Rows are points. Before rounding, the points of a table are all equally far from one centre. They may lie mostly on one side of it. Write the centre, to within rounding.

Points (9 x 3)
[[ 1.18 -3.30 -1.75]
 [-2.29  0.48  0.01]
 [-1.50  1.04 -1.59]
 [-2.30 -0.77 -0.87]
 [-2.34 -1.21 -0.45]
 [-1.27 -2.84 -1.01]
 [ 0.88  2.76  0.18]
 [-1.64 -2.20  1.54]
 [ 1.69 -3.05  2.13]]
Centre: [ 0.86 -0.56  0.10]

Points (17 x 11)
[[-0.33 -2.99 -0.12  1.22 -1.52  2.09  3.36  0.63  0.71 -0.81 -0.51]
 [ 0.39 -2.34  0.64  0.34 -1.20  1.99  3.90  1.25 -0.60  1.78  1.21]
 [ 1.07  1.04  0.06  1.45  0.22  2.28  3.66  0.91 -0.09  1.96 -0.80]
 [-0.09 -2.94 -1.63 -1.01 -0.10  3.03  3.66  1.40 -0.70  1.09 -0.93]
 [-1.03 -1.77  0.91 -1.23 -0.30  1.80  2.64 -0.78  0.42  1.70 -2.20]
 [-1.30 -2.25  0.47 -2.45 -1.50  1.76  2.89 -0.62 -0.27  0.00 -1.57]
 [-2.65 -1.83 -0.34  1.56 -0.78  1.50  3.23  2.06 -1.25 -0.52 -0.68]
 [-1.29 -2.53  0.91 -1.35 -1.15  2.93  2.89 -0.89 -1.45  0.17 -1.08]
 [ 0.71 -2.10  0.48  0.66 -1.16  3.12  3.18  0.97 -1.71  1.22  1.09]
 [ 1.16 -0.47  0.32  0.07 -2.32  2.09  2.17  0.58  0.06 -0.29  2.58]
 [ 0.00 -2.61 -1.17 -2.65  1.20  2.18  2.78  0.52 -1.84 -1.19 -0.03]
 [-0.75 -2.02 -0.05 -2.07 -2.43  2.16  3.42  1.26 -0.56  1.06 -0.60]
 [-0.48 -2.18 -0.35 -0.30 -1.82  2.44  3.56  1.57 -2.35  0.08 -1.01]
 [-1.26 -0.78 -0.68 -2.24 -0.30  2.78  5.47  0.26 -1.61 -0.47  0.77]
 [-0.58 -2.35  0.43 -0.46 -0.08  0.07  4.78  0.31 -1.81 -0.28  1.32]
 [ 0.22 -1.61 -0.30  0.01  1.22  1.39  3.97 -0.58 -0.47  2.35 -1.46]
 [-0.02 -2.61  0.29 -0.27 -0.57  2.94  4.27  1.71  1.02 -1.00  0.30]]
Centre: [-0.70 -0.30 -0.47 -0.45  0.11  1.65  2.46  0.41 -0.35 -0.08  0.26]
